Every row gives one point. To make a cloud, some directions were put in groups of two or more. Within a group, all points are equally far from the middle, so they leave a hole (a ring in 2 directions, a hollow ball in 3). The other directions are filled evenly. Then the cloud was stretched, turned, moved and blurred a little. Count the holes, and give their numbers of directions, smallest first.

Cloud (14 x 2):
[[ 40  24]
 [ -7  39]
 [-17 -28]
 [ 16  15]
 [ 46  32]
 [ 47   8]
 [ 43 -32]
 [-17  36]
 [ 19  38]
 [ 50  24]
 [ -8 -35]
 [ 49  -5]
 [ -1  32]
 [-13   3]]
Holes: 0

Cloud (19 x 3):
[[ 34  40   1]
 [-20 -32  34]
 [  6 -46  18]
 [ 39  16 -38]
 [ -6 -49  18]
 [ -9  18  42]
 [  5 -10  42]
 [ 36  32 -27]
 [ 11  35  29]
 [ 41 -29 -20]
 [ -8 -58  -7]
 [-35  27  24]
 [-27  41   6]
 [ 21  -6  36]
 [ 35 -37  -8]
 [-14 -30  36]
 [-22  14 -44]
 [-19  -6 -51]
 [  3 -48 -36]]
Holes: 1 (3)

Cloud (27 x 4):
[[-49  24  33 -20]
 [-23  30  -2  34]
 [ 28 -26  24 -43]
 [ 11   1 -62   6]
 [ 25  30  31   7]
 [ -3  34  45 -14]
 [ 25 -47  14   5]
 [ -9 -38   3 -34]
 [-13  43 -35  27]
 [-60  48   2 -23]
 [ 24  25   3  28]
 [-13  11 -29 -64]
 [-44  35   8 -46]
 [-27 -12  10  16]
 [  8 -41   3 -35]
 [ 20 -32  17 -45]
 [ 12  13 -31 -43]
 [-27  23  57 -26]
 [ -8 -30   9  12]
 [ 24  20 -29  13]
 [ 23  20  47 -20]
 [ -4  26  65  31]
 [ 49 -19   4  16]
 [-10  55 -34  -5]
 [ 31  11  25  44]
 [ 21 -42  36  28]
 [ 18  33 -13  -6]]
Holes: 1 (3)

Cloud (51 x 6):
[[ 58 -19  41   6  -8   6]
 [ 26  14  19  25  -6 -33]
 [-28  -4  13  17   4  51]
 [ 16 -95  20  23 -16 -17]
 [ 18  58  12  27 -11  26]
 [ 31 -26 -34  12  48  13]
 [ 23   6  60  -7   4  37]
 [  7   6  21 -22 -28  46]
 [ 23 -40 -20   2  50  31]
 [ 56 -10  22   0   6  39]
 [-11  32  64 -32 -19  38]
 [ 14 -17  52  14 -40   2]
 [ 11  47 -38   8  -2  11]
 [  6  45  40 -28   1 -24]
 [  5 -31  54 -30  27 -31]
 [  2 -15  20 -10 -50  23]
 [-26 -16   0  29  24  13]
 [ 41 -10  20  -7   9  48]
 [ 14 -26 -23   5  12  16]
 [-20  15  31 -23  -8  27]
 [ -3  28 -12  -5  13 -10]
 [-31 -45  43 -25  36  36]
 [ 40 -40   1 -27  42 -31]
 [ 49   2  25  -8 -35  25]
 [  1  18  19 -30 -15  23]
 [  9  22  -9  33 -46 -27]
 [ 51 -42  37 -28  43 -35]
 [ 17 -67 -10  -1  21  11]
 [ 71 -51  23  32   0 -33]
 [  6  -2  12  45  26   8]
 [ 58  22  44 -31 -23  12]
 [ -6 -34  16  11  19  -2]
 [-12  -1  -8 -10  23  50]
 [ 41  -1  26  28  -7  -3]
 [ 40  40  24  -4 -11 -37]
 [  3   3 -24 -13  33  -1]
 [ 42 -61   5  19  -1 -21]
 [  1  -2 -15   1  46  14]
 [  6  50  -5 -30  32  52]
 [ 55  36  25  34 -29 -16]
 [-26 -13  20 -18   2  59]
 [ 32 -30  34 -25  45  25]
 [ 36  36  26 -31  -6  -5]
 [ 30  -4  61   0 -30  24]
 [-19 -21  25  36  22  -5]
 [ 43 -16   1  42  11 -50]
 [-27 -14  -5   3  60  43]
 [-30 -40   5 -15  28 -27]
 [ -6  44 -12  29 -23  30]
 [ 51   5  15  19  31  -3]
 [  2  31  40  22 -19  44]]
Holes: 0

Cloud (78 x 8):
[[ -3 -20  48   1 -12  17 -56  11]
 [ -2 -28  75   0 -17  29  27  43]
 [-28  20 -44 -10 -22  23 -25 -14]
 [ 20  18 -31  23 -22 -19 -44  17]
 [  4 -43 -28   2   3  11 -31  76]
 [ -8  13 -11   7 -43  -5  17  36]
 [-20  36 -52 -28   2 -24  -7 -46]
 [  0 -38  12 -33 -21  36  31  59]
 [-45  18  24 -24  -2 -11  29 -64]
 [-25  27 -10  37  23  15 -25  19]
 [  0 -11  12  14 -20  48  39  21]
 [  9  -9  32  32 -28  27 -36  -3]
 [-11  20  34  32  21   3  53  13]
 [-34   9  44   2  -6 -44  11 -63]
 [ 49  33 -34  -3 -24  16 -66   6]
 [-26 -43  45 -11 -12   3  62  31]
 [ 23  10  41  19 -56 -10   0   0]
 [ -3 -55  20   2 -25 -10 -35  39]
 [-21 -43  14 -59  10  24  36  27]
 [-15 -52  15 -17   1 -31  -9 -17]
 [ 18   1  50 -36 -29 -33  20  -2]
 [ -9  42 -12  58 -16   9  19 -39]
 [ 21  -1  70 -29   2   8  38   4]
 [-28 -14 -31 -65 -40 -50 -15 -13]
 [ 11 -44   3 -39   1 -53  -6  17]
 [-38   5 -42 -43  14  17  28  24]
 [-22 -58  -5 -51  24 -21  10 -10]
 [ -2   1  54  21   8  50  51  29]
 [-30  31  55 -22  15  -9  59 -41]
 [-15 -21  25 -22  17  30 -31  12]
 [-15 -35  31   7 -21 -16 -27  68]
 [-48  -3  12   5 -30 -44   7 -26]
 [  3  14  26  12 -20  56  46  15]
 [ 21 -23 -40   2 -19 -23  -5  50]
 [-31 -11  56   0  -3  47   6  -6]
 [-26  21 -25  49  -3  26 -15 -20]
 [ -7  -9  33 -33 -47  13  30 -11]
 [ 16  18  28  32 -39  20   5  32]
 [-17  41  25   3 -29  46  24 -29]
 [-24 -13 -44  21   0  29  45  21]
 [-19  16 -15 -57 -26 -27   7  -2]
 [ 14 -59  28 -31 -28 -17 -45  33]
 [ -1 -24  -1 -35   6 -51  -6  31]
 [-19  44  13 -11   0 -14 -55 -45]
 [-32 -32  45 -12  22   7 -11 -21]
 [-25  63   4  51  24  38  -5 -39]
 [-52   6 -18  27   5 -10 -33 -26]
 [-13 -37  49 -44 -18 -17  31  64]
 [-36  -1  26 -12   5 -49 -55 -25]
 [-12   5  44  14 -10  39 -26 -34]
 [ 38  22 -21  23 -32  -9 -75  -9]
 [ 15  -8  13 -53 -42 -46   8 -22]
 [ -1 -62 -18 -17 -45   6 -30  41]
 [-48 -29  -2  20   6  -8   4 -16]
 [ 14 -22  70   1 -12  -5 -47  -1]
 [ -2 -68  36 -27  -2 -15 -17  21]
 [ 50  10  44 -36  -9  -6 -43 -17]
 [ 17   4   7 -59  -4   0 -40 -29]
 [-35  12  -4 -45  24   6   5   3]
 [ 24 -17  53 -21  21   8  -2 -14]
 [-22  -7 -27 -64 -19 -45 -32  19]
 [ -3  24  62 -24 -53 -17  -5 -61]
 [-11   9  52 -27  34  17  24   0]
 [-38   4  12  37  14 -17  14  42]
 [-56  18   7  10  49   9  38   1]
 [-26   9 -61 -16 -41  -6   9 -23]
 [ 27   6  -3   0  -7 -37  17  -7]
 [-22  -3  13   4  40  21  -1 -26]
 [-38  -5 -50 -32  34 -27 -28   2]
 [ 25 -39 -36  14  -5  -5  -6  41]
 [ 33  -4  39 -23 -55  23  -5  -3]
 [  9  18 -19 -62 -23 -38 -12 -18]
 [-35  49  31  -1  10  25 -14 -58]
 [ -9  -2  15  18  32 -22   6  -3]
 [  1 -42 -11 -92  -8 -40 -12 -12]
 [ 32  20  -3  -8 -60 -15 -62 -14]
 [ -4 -49  34 -45  -9 -37  24  -2]
 [-21  20  10 -40  -1   3  11 -61]]
Holes: 1 (6)

Cloud (98 x 9):
[[-28  44  13  45  40  29  28  15  24]
 [-43  21 -41  -8 -30  31 -15  17 -40]
 [ 12  40 -21   8  62  -9  31  66  27]
 [-43 -36  -4  31 -20   0 -19 -18 -16]
 [ 22  56 -33 -10   8 -43   9  56  -1]
 [ 49  22  42  63  30 -32  -2  23  25]
 [ 21  -4 -40  19  52  19  20  21 -44]
 [-45  45  44   5  20 -34 -15 -16  12]
 [-31  22  12  39 -13 -28 -17  28  30]
 [-33 -31 -10 -32  74 -56 -23  26 -16]
 [ 14  20  34  -9   2 -28  32 -15 -61]
 [-73  42  25   6  -2 -25   7 -15 -15]
 [ 23 -11 -22 -15  61  18  13  30 -19]
 [-54  14  39  -8 -12 -63 -21  -5  63]
 [ 49   2  40  -1  20  31  12  11 -81]
 [-15  14  39 -15  -7   6 -20   4 -48]
 [-23  -4 -54   6  19 -19 -18   9  -1]
 [ 26  45  26  60  30  -5 -20  26  22]
 [ 41   8 -16 -47 -10  -3   7  36  15]
 [-13  21  29  17  20 -58 -32  -4 -12]
 [-31  13 -20   7  35 -23  45   0   3]
 [ 22 -28  -5 -65   2 -35 -48  -7  14]
 [ 17  47 -48 -32 -19 -18  -7  23   6]
 [-40  44 -45 -17 -27 -54  19  16   8]
 [-71  42  -8  42 -26 -27   5 -16  31]
 [-32  15 -17 -14  23 -42  56  -7 -25]
 [ 33  36  14  37 -29 -25 -37   1  36]
 [ -1 -43  30 -28  29  25  54  -5 -35]
 [ 26   4  15  16   4  24  11  65  -2]
 [ -5  42   8  58  31  32   7  46   2]
 [ 13 -10  10   9  54 -34 -27 -11  -8]
 [ -4  17   6  12  -6   6 -75 -27  18]
 [ 31  43 -35  28  -4  -2  13  84  41]
 [ 15   8 -16  10   0 -72 -28  18  12]
 [ -5  -3  65  -5   0 -37  25 -37 -58]
 [ 16 -39  55  28  86  -6 -55   7 -29]
 [ -6  42  -3 -35   3 -11  11 -32 -38]
 [ 10 -12  20  13 -13  46 -43   1  29]
 [ -5  12 -28  17  35  -5 -26 -29 -24]
 [-13  25  23  -9 -21 -20 -41 -10 -29]
 [ 11 -28 -16  -2  -1  32  -9  33 -19]
 [-29  20  38 -27  11 -23   9  13  49]
 [  5 -11 -33   5  19 -18 -21 -21 -10]
 [-30  -4 -10 -42  25 -69 -12 -16  38]
 [ -6  21   4 -36  36 -61  28   4   9]
 [ 53 -21  -6  33  26  24   7 -15 -27]
 [ -6 -38  52  24  66   7 -58   5  -9]
 [-11  29 -42 -15 -31 -14  37 -28 -41]
 [ 10  35 -38   8  33   5  12  -1 -28]
 [-39 -17 -28 -10 -11 -48  29 -40 -33]
 [ -9 -10   3 -35 -17 -29  -8 -57 -48]
 [  1 -14  -2 -31   3 -15 -60 -57  11]
 [ 25 -15  68 -24 -49   4  -6 -48 -15]
 [ 10 -40  22 -52   4 -52  24 -19 -26]
 [-27  16  61  12  44 -18 -13  -1  17]
 [-27  32 -12  13 -33  11  13  27 -18]
 [-42  45   6  13   5 -56 -12 -39 -17]
 [  4  15  55   2 -34 -65  17 -33 -13]
 [-35  16  27   0 -47 -25 -34 -62   4]
 [ 13 -47  25  18  -5  25  11  21 -31]
 [ 20  23  20  61  24  48  -6  33 -34]
 [-25  39  17  61  -8  26  31 -22 -49]
 [ -6 -19  12  10  -4   0 -38  20  42]
 [  4  24  -5 -16  17  -1  67 -28 -65]
 [-17  16  62  -6 -69 -59 -27 -29  52]
 [ -1 -32  10  23  40  -3  26   8  25]
 [ 18 -18 -32  25  27   0  22  26 -24]
 [-13  -2  -3 -10  -2  29 -17  39 -41]
 [-34   5 -35  13  38 -62 -11  23  26]
 [  4 -12 -25 -23  17   8  32   9 -49]
 [  0   4  16 -15  15  21  14  57 -43]
 [-73  22 -33 -24  13   0  56 -19 -62]
 [-26 -11  21 -28 -37  27 -21 -29   5]
 [-66  43  -4  18  -3 -11  19  -3   2]
 [ -5  32   6   6  34 -20 -20  78  47]
 [  2 -24  12  33   9  40 -20  10   9]
 [-51  29   1 -29  -8 -29  25  21 -15]
 [-34  13  19  48  -3  14 -13 -46 -18]
 [ 21  -3 -10 -26   8 -56 -11  28  13]
 [ -3  21  15 -45  26 -34  23  45  35]
 [ 17  23 -22 -21 -21  31  17  42   1]
 [ 28  49  -1 -20  -9 -42  40  12  15]
 [ 79 -23  19 -27   1   2  -9  22 -34]
 [  5  14 -26 -33 -43  43  52 -16 -12]
 [ -1  18 -42 -14  20  -1   6  -9   4]
 [  2  39 -58 -31 -38 -10  -2   1 -13]
 [-22  22  -5   3 -18 -27  -1  45  16]
 [ 14  -7  56  11 -29 -75 -26 -36  37]
 [ 37  -8  59   7 -39  17 -19  10  34]
 [  3  29   2 -41   4   5  20  63  -8]
 [-35 -14   5  18  -3  13  -6 -21  25]
 [ 14  18  40   1 -24   3 -17  45   0]
 [ -7  -4  -1  10 -45  22 -47   7  23]
 [ 73 -22  47 -38  15 -31   6  32 -41]
 [-11  34 -22 -35  26  -1  -4  37  41]
 [  1  19 -10  10 -79  30 -75  -9 -10]
 [ -9  26 -45  -1 -15   1  42 -10  -8]
 [  4 -18 -12  17  33 -12  22  32  -3]]
Holes: 1 (2)

Cloud (104 x 9):
[[ -1   3  20 -40 -16  -7   1 -73 -19]
 [-17 -16 -18  58 -28  10  43  33  26]
 [-42 -39  11  19 -25  16  24  -8  33]
 [ -8   8 -35  11   4 -11  60 -28   7]
 [ -2 -35 -54  18 -28 -16  56   2  48]
 [ 27  16  -2  11  -4  -6 -11   3 -41]
 [  8 -20 -31  23  11  31  19 -49  37]
 [ 12   3  25   3  -1  12 -39   8  31]
 [-46 -10 -33  24 -64  43  12   3  15]
 [-12  30 -47 -26   0  24  42 -30  -4]
 [-20 -21 -82  -2 -15  -2 -24   8  45]
 [ -9 -24   0  24 -73 -11  29 -34 -18]
 [-21 -19 -11  54 -60  -2 -11 -42  -3]
 [-19 -38  25  15 -77 -38  -2   8  24]
 [ 12  -3 -43  -7 -22  53  10 -34  -4]
 [-54  34  23  43  -4  22  39 -14  22]
 [ 19   5 -44   0 -39  10  15 -43 -41]
 [-34 -12 -57 -24  29 -25   3 -24 -18]
 [-10 -48 -35  21  -1 -20 -14  23  48]
 [-45  30 -10  30 -51  26 -16 -29  -6]
 [  8 -35 -56  30 -25 -19  44  17  32]
 [  5  51  25 -25  -1  29   3 -29 -15]
 [-30 -15 -90 -15   4  -7   1 -39  11]
 [-28  17 -43 -18  27  -2 -17 -74  24]
 [-30 -29  16  29 -53  16  15  14  67]
 [-33   2   6  20  17 -44  -6 -36 -31]
 [ 19  17  50   1 -38 -15   4 -11 -18]
 [-39 -28 -56  38 -31  -3  34  -5  -4]
 [ 26 -40 -66 -49 -10 -29  -6  -6  25]
 [-78 -24 -45  20 -35 -34  -3   6  25]
 [ -6  32  -3  -1   1  -6 -63  -5  12]
 [-40 -14 -28  -1 -63   5  53  41  37]
 [-22   3 -48 -36 -41 -16 -33   6 -40]
 [ 34  16 -13   6  28  -1  31 -20  38]
 [-13   1 -46   5  39 -18  14 -74  11]
 [-22  25 -80  12 -15   4 -11   4   3]
 [  7 -39  -9 -69  -9 -26 -28  25   3]
 [-24  30  31 -51  17  15  22 -16  43]
 [ -9  29   8  33  -4  -4  23   4  57]
 [ 15 -27 -44  19  -9  34  48 -13  10]
 [-25  14  42  30 -37  38  21  13  43]
 [-31 -18  11 -18 -30  31  59  13  32]
 [-17 -12  51 -45 -49  -3  -5  16  12]
 [-70  16  11  24 -41   3 -28  10  -4]
 [ -6   4  21   9  29  -9 -21  -1 -28]
 [  0 -26 -52   3  -3  27 -10 -43   8]
 [  2   9  41 -71 -20  -6 -20 -17  12]
 [-13  22 -26  19   5   9   5 -45 -52]
 [-20 -18 -44 -19  29   5 -14 -55 -10]
 [ 19   5  13  34 -38  -8 -33  -9   3]
 [-36  11 -24  14   0 -26 -10 -79  25]
 [ -4 -29 -38  -2 -14  27   3  54  54]
 [  8  21 -15  12 -45 -12  -8 -58   7]
 [-47  15  35   8  19   5 -41   4  24]
 [ 17 -38 -25  -5   1 -16 -12  14 -19]
 [-46   2 -84  29  16  -7 -19 -29   6]
 [ -5 -40 -28  -5 -29  15  46   0  76]
 [-38  10 -51   1  13  37   1 -61 -10]
 [ 10  42 -32 -14  16  26 -32 -21 -22]
 [-10  20 -11   5 -31 -21  18  45  -7]
 [-50  -3 -14  -5  18 -41  17  24  61]
 [-14  14 -58   7  27  25 -25 -22  38]
 [ 29  -2  22  -2  32 -42 -11   5   7]
 [-24   9  -1  46  42  18  -9 -26  34]
 [-11 -30  -8  21 -32 -66  -3 -26 -10]
 [ 31 -41  -4 -53  10 -22  14  -3  19]
 [ 13  19  22 -46 -15 -40 -24  42 -13]
 [-56  32   9   9  30  44   0 -13  12]
 [ 25  18 -16  -5  17  -5  21 -56 -37]
 [ 32  -7  30 -26 -55  19  -3  -4  -1]
 [-65  32 -19 -20 -22 -24  -6  21   7]
 [-15 -35 -42   4 -13 -55  12  16  -6]
 [ 12  23 -55 -21   1  33 -26 -21  -5]
 [-27   4  33 -53  34 -13 -34 -16   1]
 [-55   5  -2  28 -27  28  21 -24  69]
 [-11  -8  -9  -6 -64  37  46 -43  16]
 [ 16 -12 -18 -61  -8  28  34 -25  35]
 [-36  40  23 -19 -18 -43 -41   2   0]
 [-49  -1 -33 -16  -6 -75 -22  14  13]
 [ -1   6 -59  -8 -34  41  51 -15  15]
 [-11  20   2 -29  56 -30 -37  27  37]
 [-14 -38 -21 -38 -49 -27  26   5  64]
 [-13  -2  32 -27  41 -11 -37 -28  21]
 [-10  -2 -79  25 -13 -13  21  23   9]
 [-31 -25  27  -3 -14 -32  18  54  53]
 [  6  45  14  -8  48   9  18 -45  -8]
 [-27 -10  -9  15  11 -15  61   9  39]
 [-71  18 -36  10  28  12 -28 -25  -8]
 [-33 -23  26  16 -37  -2   3 -16 -20]
 [-23  43  25  40  15 -12 -23 -12  11]
 [ 13  -3 -48 -21 -18  17  14  64  36]
 [ -7   6  40 -46 -37  -7  -6 -45 -14]
 [  3   1  26 -34 -73   4  32  20  33]
 [  1 -14 -39 -29 -54  10  47  39   8]
 [-60  -1 -25  64 -23  13  24 -40  45]
 [-48  14   5 -30  38 -26 -13 -65   5]
 [-46 -25   6  28 -16  -8  -5  16  -8]
 [-57 -19 -43 -36 -24 -21  14 -19  41]
 [-22  10  -8 -40 -28 -36 -74   6 -12]
 [ 12 -41  -7  33 -12 -12  -3 -18  41]
 [-36  -8 -37 -66   4 -12  11   5  -3]
 [  5  -8  -4 -76 -14   1  18  41   3]
 [-39 -33  -1  12 -17 -61 -35  21  37]
 [-64  -1  23  -9 -26 -28 -11 -19  52]]
Holes: 1 (9)
